Each wall is flat, endless, passes through zero and stands at right angles to its row. A trip goes straight from one point to another. Which walls does it cross, in order?

Walls:
(1): [-1 -1 25]
(2): [ -6 -18  11]
(3): [ 1 12  1]
Trips:
[  0 -29  28] to [ 21 -22  -6] -> 1
[17 60  6] to [13 12 24] -> none
[-24  -8  26] to [ 17   2 -27] -> 1, 2, 3
[-16 -24  20] to [-42  16  29] -> 3
[ 19 -18   9] to [33 13  3] -> 2, 3
[ 8 14 11] to [ 25  10 -20] -> 1
[  3   8 -12] to [ 13  -5 -10] -> 3

Walls:
(1): [-12 -13   0  -8  11   7  -6  33  16  16  20  11]
(2): [ 20  50 -23 -50 -19  29  16 -16  10  31   4  -4]
(3): [  6 -11   0 -33  33 -37   4 -11 -22 -22 -23  18]
Trips:
[ 10 -60   9   4   9 -13  25  -4  10 -21   8 -15] to [ -3 -45 -23  -9  25 -19   4  18  28 -13   1  12] -> none
[-36 -21  -8  22 -22   4  -6   7  49 -16  29   9] to [-21  10  25 -17 -15  -9 -58  19  36 -16  37  20] -> none
[  9  30  26   9  -4  12 -31 -21  43  15   0  26] to [-28  36 -13 -41 -14  -2 -33  19  27   6  19 -25] -> none
[ -1  -1   2  21 -21 -43  12  10  40  22  -2  25] to [-14  15 -17 -20   8   2  22 -18 -25 -49  35   8] -> 3, 1, 2
[-10  -2   8 -19 -36 -15  37  22 -35   5  -8 -25] to [  9   9  -5  -7   1  22  -4  -6  -3   6   2 -18] -> 3
[ 23  12  14   4  -6  46  42  -4  -3   3   9 -49] to [ -1 -18  11   1  20  10  -3 -49 -52  28 -27  11] -> 3, 2
[-14 -29  35  42 -11   5  10   9  -5  14  11  -2] to [ 21 -23 -27 -39 -53 -31  40  10   6 -19  35  21] -> 2, 3
[-10  39  39 -20  -8 -12  -3 -11  -5  16 -10  22] to [ 19  20  38  43 -55  -6 -28  16  -2   1  13 -20] -> 3, 2
